Rows are points. The last column is the point's height on a tilted bowl or saddle (a function of degree 2), plus a little noise. Along how many of its main directions does it bend up, bend down or stay straight?

Points, 18 rows:
[16 -16 0 -14]
[-5 38 41 16]
[24 13 14 -10]
[21 -13 13 -23]
[-31 -8 7 -20]
[3 12 16 -8]
[-51 4 6 4]
[6 2 -14 -17]
[1 -39 6 -31]
[8 5 7 -10]
[23 45 -40 -26]
[19 22 -41 -39]
[0 -1 23 -28]
[18 -14 -4 -9]
[5 -17 20 -38]
[-16 -14 -27 -60]
[10 60 -42 -32]
[-15 6 -15 -27]
Directions: 1 up, 1 down, 1 straight

Points:
[2 5 44 44]
[-7 -8 -60 60]
[18 22 -5 -2]
[-22 -21 -23 28]
[-21 36 -2 44]
[25 -3 17 19]
[43 -41 -12 56]
[41 5 -51 -18]
[-51 -6 35 6]
[1 -15 2 18]
[10 -2 19 22]
[-24 7 -33 39]
[-19 0 30 26]
[-19 -32 7 16]
[-4 3 29 29]
[-3 18 -2 16]
[30 -12 -6 13]
Directions: 2 up, 1 down, 0 straight

Points (22 x 5):
[9 15 -5 -20 -30]
[6 -24 -33 17 -5]
[-22 -5 42 -4 -21]
[11 -21 -13 33 -5]
[4 28 -28 18 -50]
[-14 12 5 -30 -36]
[32 -17 -11 -31 -20]
[-13 -10 6 26 3]
[-14 3 9 -9 -4]
[2 -14 -25 12 1]
[5 -12 -14 -26 -2]
[22 9 21 -21 -38]
[-5 31 17 -21 -60]
[1 5 3 21 -4]
[-5 5 13 -15 -10]
[9 0 -14 8 -3]
[-27 -2 16 5 -4]
[-27 14 -6 7 -21]
[5 -6 10 7 8]
[-10 -35 36 -16 -8]
[15 8 31 7 -22]
[1 5 -60 -5 -55]
Directions: 0 up, 4 down, 0 straight

Points:
[-15 -22 10 -1 10]
[1 47 26 -36 -17]
[31 -28 -24 43 -26]
[8 -19 1 -32 -9]
[-14 -24 33 -2 2]
[-43 0 0 -56 -2]
[20 30 20 1 -36]
[17 14 -4 -1 -20]
[31 23 -17 -8 -54]
[-23 6 23 18 -11]
[10 26 29 -22 -11]
[42 -24 4 -26 -60]
[-7 7 -18 -8 -6]
[-30 -31 12 -25 5]
[-10 -45 -21 -12 -11]
[-28 35 3 -1 -26]
[6 -5 -5 -43 -12]
[-13 4 -3 25 -8]
[26 -6 -9 -25 -32]
[3 2 11 11 -4]
[-11 -60 -4 -26 -29]
[-52 -5 21 -26 0]
[-3 22 12 2 -11]
[-14 2 4 7 3]
[30 -37 -20 7 -33]
Directions: 0 up, 3 down, 1 straight

Points (41 x 7):
[-18 18 18 12 -8 18 -10]
[-42 -2 -8 7 -12 24 -22]
[37 27 6 16 7 -9 -20]
[12 16 2 1 3 8 -8]
[5 -18 -9 7 21 -18 -34]
[-15 1 -7 -11 1 14 -13]
[12 49 5 -7 26 18 56]
[-4 -6 29 1 0 -24 13]
[-1 -21 4 -1 -3 -2 -5]
[10 16 -15 -32 18 -5 13]
[9 48 37 6 -19 8 -34]
[-25 -2 -20 21 21 3 -51]
[12 -9 19 -13 -28 -15 10]
[13 22 -11 -9 -1 -4 -3]
[2 2 -17 -21 21 12 -27]
[0 -9 16 16 24 -16 -17]
[11 -15 10 21 3 -14 -20]
[-8 13 -10 9 -5 -6 -25]
[-19 7 -38 -26 -28 10 -12]
[5 16 12 2 7 -39 -3]
[2 3 -60 -3 21 8 -60]
[-4 30 30 -22 -16 2 36]
[28 9 -3 2 -7 -1 -21]
[-1 7 -8 16 19 11 -24]
[31 11 -1 -19 17 -15 10]
[-23 -18 -22 -17 -4 10 -31]
[5 -7 1 9 -23 13 -19]
[6 -26 43 18 -11 35 20]
[-26 5 -6 -32 -6 -41 51]
[1 7 16 21 -10 -35 -41]
[16 30 12 -6 1 -14 4]
[-3 -20 7 -5 -29 2 9]
[4 36 2 17 14 -14 -6]
[-28 0 5 -10 -23 -23 19]
[-12 -27 22 10 2 -5 6]
[32 -3 -11 -3 1 5 -14]
[-10 -15 14 13 23 -18 -17]
[20 -9 -6 11 2 -28 -25]
[-22 -32 22 -1 -31 -5 46]
[-39 -28 -29 -1 -11 15 -39]
[3 7 -5 -6 22 17 -17]
Directions: 2 up, 1 down, 3 straight

Points, 42 rows:
[-17 3 -41 -2 -24 22 20]
[-23 -35 2 -7 19 -2 34]
[-1 10 29 -2 13 29 15]
[17 12 -7 -19 15 27 16]
[0 0 -15 -2 2 16 3]
[-10 34 -17 -2 -33 -9 38]
[-22 -38 -43 11 32 -14 56]
[10 -4 12 7 -14 2 10]
[18 27 -2 -5 -15 18 20]
[-20 16 -24 -11 3 -19 29]
[-60 3 16 5 9 6 60]
[8 0 -9 -39 -5 -3 13]
[8 -45 -20 -5 18 -4 31]
[-37 -3 -5 10 -26 25 19]
[-5 -8 6 -7 -39 13 20]
[17 9 -23 22 8 37 19]
[-4 1 8 -15 19 4 12]
[-27 13 -27 10 9 1 23]
[-36 -6 -10 -16 22 -3 37]
[0 7 11 -4 -2 -11 15]
[-11 -26 -1 -9 -7 18 14]
[41 -2 5 -21 28 -5 33]
[6 45 26 -5 10 -22 43]
[-22 -2 -9 -13 9 -19 26]
[3 -2 -17 5 -29 4 1]
[-11 15 1 -2 10 -17 22]
[-6 14 21 -1 -17 22 20]
[-2 -5 19 -3 4 -7 19]
[14 19 -52 5 0 30 42]
[-7 17 0 23 -1 12 1]
[-4 4 -8 6 -37 6 8]
[14 6 -25 13 13 -14 21]
[30 -11 -11 -6 42 24 39]
[-3 21 -4 40 3 -12 21]
[19 -10 -3 -14 13 13 14]
[20 7 -18 -3 -46 -14 19]
[19 10 -6 -7 -12 -9 12]
[-5 -15 -22 -6 -11 -14 5]
[4 13 -14 11 -4 5 4]
[1 -21 -28 12 36 29 33]
[8 -6 11 5 12 7 10]
[-3 -18 -37 12 3 -12 13]
Directions: 4 up, 0 down, 2 straight

Points (42 x 7):
[19 -25 -6 18 16 5 -2]
[-49 4 -3 -20 -10 13 -31]
[20 -4 25 -33 -8 6 19]
[26 -9 10 8 60 4 51]
[-4 9 5 -19 -1 -12 -4]
[25 -9 -1 -12 -8 -7 -1]
[40 10 6 -1 -28 4 12]
[-17 -33 1 -2 -47 13 -12]
[-4 21 28 19 10 -26 41]
[24 20 -22 6 22 5 21]
[-1 20 -9 -31 -5 12 3]
[20 1 22 -17 -2 8 17]
[1 30 6 -10 9 44 49]
[-7 8 -8 -34 -5 3 -13]
[-23 13 -19 -9 -1 -1 -12]
[27 -26 -11 -14 -11 -6 -3]
[-10 15 -10 0 2 39 17]
[-39 -29 30 8 38 -7 44]
[1 -20 -26 16 23 39 16]
[0 11 6 -4 -15 -11 -1]
[-8 9 18 18 -12 8 7]
[4 10 14 -28 17 19 22]
[-37 -11 14 -11 17 -27 3]
[-3 24 -9 -30 -3 5 3]
[16 8 -2 -10 -9 43 24]
[35 12 -29 10 -1 11 7]
[11 -9 45 -3 29 13 48]
[-6 -29 15 -41 -34 -29 -14]
[16 -10 -9 -18 -10 25 1]
[-10 1 5 -4 -19 8 -12]
[6 -3 27 -53 21 -7 26]
[19 -1 -13 -9 5 27 8]
[38 0 -25 -9 5 31 21]
[11 -12 -11 21 48 -14 34]
[-23 52 17 -31 -13 38 60]
[-19 -11 7 13 -24 -7 -9]
[-8 -2 4 -2 -2 -27 -1]
[4 -52 20 11 14 -20 24]
[-9 -9 -3 0 -9 0 -15]
[35 3 -28 -45 9 9 32]
[6 4 26 4 47 4 50]
[46 10 -2 13 52 32 48]
Directions: 5 up, 1 down, 0 straight
